Rows are points. The last column is the point's height on a tilted bowl or saddle (a function of degree 2), plus a little noise. Along how many of its main directions does it bend up, bend down or stay straight?

Points, 18 rows:
[[ 26  35 -21   9]
 [-50   3 -39 -22]
 [ 27 -29  34 -13]
 [-33  19 -45  -6]
 [-19  -3   3   4]
 [ 48  34 -32  -1]
 [-60 -24  -6 -26]
 [-13   9  15   8]
 [  1 -16  29   2]
 [-29 -13   6  -1]
 [-25   3  -6   2]
 [ 15 -40  39 -10]
 [ 48 -56 -11 -60]
 [ -4 -14 -24  -9]
 [-11  18  24   7]
 [ 32 -28  -2 -20]
 [-32 -34  22  -6]
 [  6 -10 -13  -3]]
Directions: 0 up, 2 down, 1 straight

Points:
[[ 30   7 -33   1  -8]
 [ -9  -9  27  -9 -16]
 [ 10 -15  37  18  -3]
 [ 38  25  -4  26   2]
 [  0  -6  34  -7 -16]
 [ -7   4 -29  22  12]
 [-60 -43  27  21   6]
 [ 47  33 -29  19 -15]
 [-37  -2 -33  11  29]
 [ -5  29   8  -1   8]
 [ 47 -16  46 -31 -60]
 [ 12 -39  -7   2   3]
 [-14 -41 -22   3  36]
 [  5  29  37 -27 -17]
 [  9  -4  -7  -2   6]
 [  2  12  35   4  -4]
 [-15   6   0  20   7]
 [  2  29  10  32   2]
 [  6   4 -13  21   6]
 [-36  -3  10 -47 -56]
 [ -4  -4 -16  -2  13]
 [-36 -31 -10   5  34]
 [-53 -18  16  24  -2]
 [ -4 -25  42   8 -16]]
Directions: 1 up, 2 down, 1 straight

Points, 26 rows:
[[-30  13   5  -8 -23]
 [-15 -27 -21  54 -25]
 [  2  32  11  10 -12]
 [ 25   1  17  19   7]
 [ 19  17  14 -33 -19]
 [-60  13  49   1 -60]
 [  3   4 -36  12 -11]
 [  6  10 -27  -6 -11]
 [  7 -59 -31  -6  -1]
 [ -1  40 -21   1 -20]
 [ -5 -22 -19   8  -4]
 [  2 -29   6  18   6]
 [-11  12  -3  -4 -12]
 [-15 -15   5  -3  -9]
 [ 11  -1  15  -2   1]
 [ 27 -12  16   4  12]
 [  4  -4  23  18   0]
 [ 18  -9  34   2   4]
 [ 18 -13 -20  13   6]
 [-14  45  -9  13 -21]
 [ -2 -26 -29  10  -5]
 [ 18 -44   9  -6  14]
 [ 40  49 -18  -6 -32]
 [-53  20  23 -13 -44]
 [ 10 -27  34  12   7]
 [-12   1 -28  34 -17]]
Directions: 0 up, 3 down, 1 straight

Points:
[[ 29  20   9 -21  10 -10 -12]
 [  9 -14  12   6   2 -11 -11]
 [  9   2  -5 -14  -3 -28 -10]
 [-15 -12 -20  10 -14  -7 -18]
 [-44  22 -30   3  17 -22 -30]
 [-17   9  11  12  -7  28   8]
 [-16  -3 -37   9 -13 -35 -60]
 [-26  -2  -9  -6 -25 -13   3]
 [ 15  15 -25 -12 -11 -10 -27]
 [-29  11 -27  10 -26 -14 -32]
 [-12 -12  10  -2   4  32   7]
 [ 39  17  20  -7 -16  37 -26]
 [  3 -17 -24 -11  -2 -10  -4]
 [-28 -27 -10 -12  26  -2   9]
 [  9 -12  30   6   4  26 -30]
 [-21  17 -22 -19  35  12 -14]
 [-42 -18 -19 -18  11 -19  23]
 [ 15  13  16 -11 -10 -19 -11]
 [  3   1  37  14  21  15 -28]
 [-22  27 -10  -3 -10 -13   6]
 [ -2  25 -12 -25 -13  23  24]
 [  2 -29  22  -8  45   3 -17]
 [ 16  -8   6  -7  10 -33   6]
 [ 31 -18   2 -24  14  17 -11]
 [ 36  -4  -3  13  16  20  -1]
 [ 20  13   2 -22 -23 -31 -35]
 [ -7  18  -8  18 -10  39  29]
 [ 34  28  34   1  -4 -22   1]
 [-17  -7  15   0  28   4  -9]
 [ 10   8 -28   5 -14 -13 -31]
 [ -9  -1   4 -21  35  -5   0]
 [ 12   4  60 -21   8  13 -33]
 [ -2   3 -12 -32 -17 -22  -7]
 [ 32 -43  16  41  21   5 -22]
 [  2   9 -28 -26  18 -34 -31]
 [-24 -30  13  26 -11  -4 -41]
 [  2  20  42 -16   1  21  -1]
 [ 34  -8   1   1   3 -13  -7]
 [ 17 -25  -3 -23  -2  14  11]]
Directions: 3 up, 3 down, 0 straight

Points:
[[ -8  16   1 -31  23 -10  35  11 -29]
 [ 14 -11  -7   6  15  15 -23  26   8]
 [ 32   5  12  -6  -2  26  16  11  16]
 [-21  10 -21 -28   9   3 -11 -29 -29]
 [ -3  -2  31  24   1  18 -11 -11  -6]
 [  5  -2 -15  10 -33 -26  35   4  -6]
 [-15  -7  -5 -18   0  13  12  13  -2]
 [-15   5 -25 -11  -4  48  29   9 -13]
 [ 35  39  14  -1  -4 -27   7  13 -37]
 [  3  36  17  26  -3   3  52 -31  -8]
 [  5  14 -29  -8  40   7  -6  11 -37]
 [  4 -20   8  -4 -13 -40  12  26 -24]
 [-23   8   3 -23  43  18  11 -26 -41]
 [  9  -3  24  19 -17 -13   6   0  -5]
 [-15  13   9  13 -20   1   7  34 -11]
 [ -6 -18  -2  13   5   5  -1 -18  -1]
 [ 13 -14  -8  13  -8 -24  18  34 -19]
 [  8  13 -14   2  15 -40 -15  -8 -45]
 [  0  -1  14  18   5  -6   8  -6  -5]
 [-28 -18   1 -16  -2   0  11  10 -10]
 [  8  22  -2   8  31   5 -21   3 -32]
 [-17   2   5 -13  -2  15  -3  22   0]
 [-33 -18 -17   4  -6 -15 -15 -17 -27]
 [-21 -21   4   1 -15   5   4  -5  -1]
 [  0  -3  14  14   6  17   0   2   4]
 [-16 -20   6 -20 -33 -34   4  -1 -29]
 [ -8 -32   5  -9  13  -1 -16 -25 -11]
 [-18  -4  34  12 -11  22  12 -12   1]
 [ 14   4   4 -15  29  33 -16  29  13]
 [ -6  -2   4  26  24  14  17 -22 -16]
 [ -3  24  -3 -17  29   0   3   3 -25]
 [  8 -11 -39  -7  -4  13 -21  -8  11]
 [-12   8  16 -13   9  22  -5   1   0]
 [  3 -27   7  15  -3  21 -18  19  16]
 [  0 -27  17  25 -27  34  -8 -44  -4]
 [ 17   5  -5  -9 -21 -31  32  30 -28]
 [-60  -8 -12 -11   6 -10  -5  50 -56]
 [  9 -32  -4 -20  27  16   7 -11   7]
 [-29   9 -15   7  -8   3  -5   3 -16]
 [-41  10  13  14 -27  19 -17 -12 -21]
 [-16  -2  -5  35 -21  -6  21  17 -14]
 [  2 -28 -20  -9   0  28  49   7  -2]
 [-17  11   9  14  -4 -20 -22  10 -31]
 [ 26   1 -14  16  -6  15  15   7  10]
 [  6  -8  -2  39   6  11   3 -23  -8]
 [ -4   6  12  15 -23  -5   7   6  -4]
 [ -5  36  -9  -7  -2  26   4   1 -17]
 [ 12   0  -2 -12  12 -16  30 -12 -10]
 [ 21   6   7 -13  11  32 -34  19  17]
 [ 40   7  -6  -4   0  -7   8   4   5]
 [  3 -32 -36 -12   3   2  12 -13  15]
 [ -7  -6  46   4  18   6   1  17  18]
 [-35 -15 -18  -7   3   9 -12  -4 -22]
 [ 27   4  -9 -18  17  25 -14  23  15]
 [ -9  -3  13   4   6 -23 -26   2 -27]
 [ -2   0 -21 -21 -18 -16   9  -4  -6]
 [-42  17 -10  -6 -12 -53  -3   8 -60]
 [  2  18   2 -18  33 -18   6  -2 -31]
 [  5  -9  -4  15  -3 -32   6   1 -17]
 [-32  -8 -19 -15   6  12 -11  20 -25]
 [ -3   0   8  24 -13 -11  26 -29   1]
 [ 57  -1  47 -14  27 -20  16  -8 -14]
 [ 26 -11   0 -19  -9   0 -12  -2  21]
 [-15 -56   3   1  -1   8  26  -4  -8]
 [  5 -10  16  -4  30   9 -17  10   5]
 [-45  24 -12   2  13  29   4 -14 -26]
 [  8 -14   4 -18  13  22  -2  19  21]
 [ -4  21  18  19 -60  19   1   5 -21]
 [ 19  -5 -10 -12  31   6  22  -8  -6]
 [  4 -39  20  24  29   6 -10 -17 -16]]
Directions: 2 up, 6 down, 0 straight

Points, 62 rows:
[[ 12 -32   4 -24 -12   5 -15  -3 -43]
 [ 16  -6  14   4  -5  -9 -26   3 -19]
 [ 33 -21 -14  -2  22  36   4 -45 -44]
 [ -4   7  17   1 -13 -44   1   9  -9]
 [ 37  11  -7  -5  10 -31 -22   0 -38]
 [ -4 -14 -17 -35  20  14  -4  20 -28]
 [ -9   9  37   6  -3 -27  -4  -2  13]
 [ 16 -22  -1  40  -5   8 -21   5 -30]
 [  4 -18  15 -36 -23  34  14 -17 -22]
 [ -5  -4 -20  14  18 -44  38  42 -57]
 [ 12 -23 -34  22 -23  28  16 -17 -32]
 [-18  11   0 -26   2  25  -5 -22   1]
 [ -2 -13 -11   9  -4  -9  -1   6  -8]
 [ 14  -2 -34  -9  -8  22  44  -6 -11]
 [-60  42  14   2  14  29  -3  38  -1]
 [ 23  -7 -16  37  33 -31 -29   5 -52]
 [ 23  38 -34  46 -19  10 -14 -54   9]
 [-36  24 -47 -17  -2 -19 -16  11 -34]
 [-15 -29  -7  17 -22 -22  -3  12 -29]
 [ 28  51  -1  13  15   3 -18 -12   1]
 [-30 -24  10  10 -31   3   7 -40  12]
 [ -9  -3   7 -10 -23   3  49  -4   3]
 [-30 -16  -8 -40 -14   4   1 -24 -26]
 [-17  14 -24  -1  21  31  15 -34   3]
 [-29 -18  21  46   3  -5 -12   8  -6]
 [ 12 -31 -43 -12 -16  -1   5   8 -48]
 [-13 -27  42  10   6 -35  -6 -32  15]
 [-11   4  14   6  23  34 -36  -3 -22]
 [ 18  -8   3  11  -2 -23 -31  23 -49]
 [-10  18  -4 -11   7  -8 -18 -15   8]
 [-40  -1  -7  20 -25  -4  -7 -35  32]
 [ 57  51 -48 -16  31  -7  27 -12 -52]
 [ 37  37  24  -6  10   0 -13  -2  -9]
 [ -9  12 -11   4  33  48  26  32  22]
 [ 12  27  24  -6  -7 -19   9  -4  14]
 [ -8 -23 -56 -10  -1 -12  21 -11 -45]
 [-53  -4   2 -12  11  12  -4 -23   1]
 [  4  -1  10  11 -16   0   0 -26  22]
 [-42   0  22  15  28  25  32   2  14]
 [ 16  23  15 -21 -17 -28 -12  19 -23]
 [ -9  28  26 -15   0   7 -10  24   4]
 [ 33  -2  20 -13  51 -18 -26 -11 -60]
 [ -2 -19   6 -10 -43   9  -4   7 -20]
 [  7 -23  -2  -7  36   9  14  18 -26]
 [-13  -6  27 -13  10  12 -28 -24  -6]
 [ -3  -7  16   3  -1 -23 -27 -30  18]
 [-45 -31  20  -3  19   1  24 -40  -5]
 [-15  12 -32   9 -34 -16  36  -5  -8]
 [-35 -17  -1 -16   0 -47   8 -36  -3]
 [ 10  15  21  -1  -1 -25   5 -29  29]
 [-28 -15  17 -24 -17 -15  -1   8 -16]
 [-47 -22 -15  -6  21  -5  -8  -9 -26]
 [-18  -1  12 -12 -20   9  12   9  11]
 [  5   7 -13  -1   3  19  29 -28   8]
 [-41   3 -47  12  -1  -4  24 -24  -5]
 [ -1 -10  38  30  -7 -16   9  10  -5]
 [-20  -1  24  -5  26  36 -25  37 -30]
 [ -5 -10 -32 -18 -26 -29   9   9 -34]
 [ 26 -31 -25  -5  14 -11  13  15 -51]
 [ 13   6 -17   0  13  51  -8  11 -13]
 [ 24  -7  18   3  19  59  36   8   2]
 [  8  10  20   0   9 -17   9   3   6]]
Directions: 1 up, 7 down, 0 straight
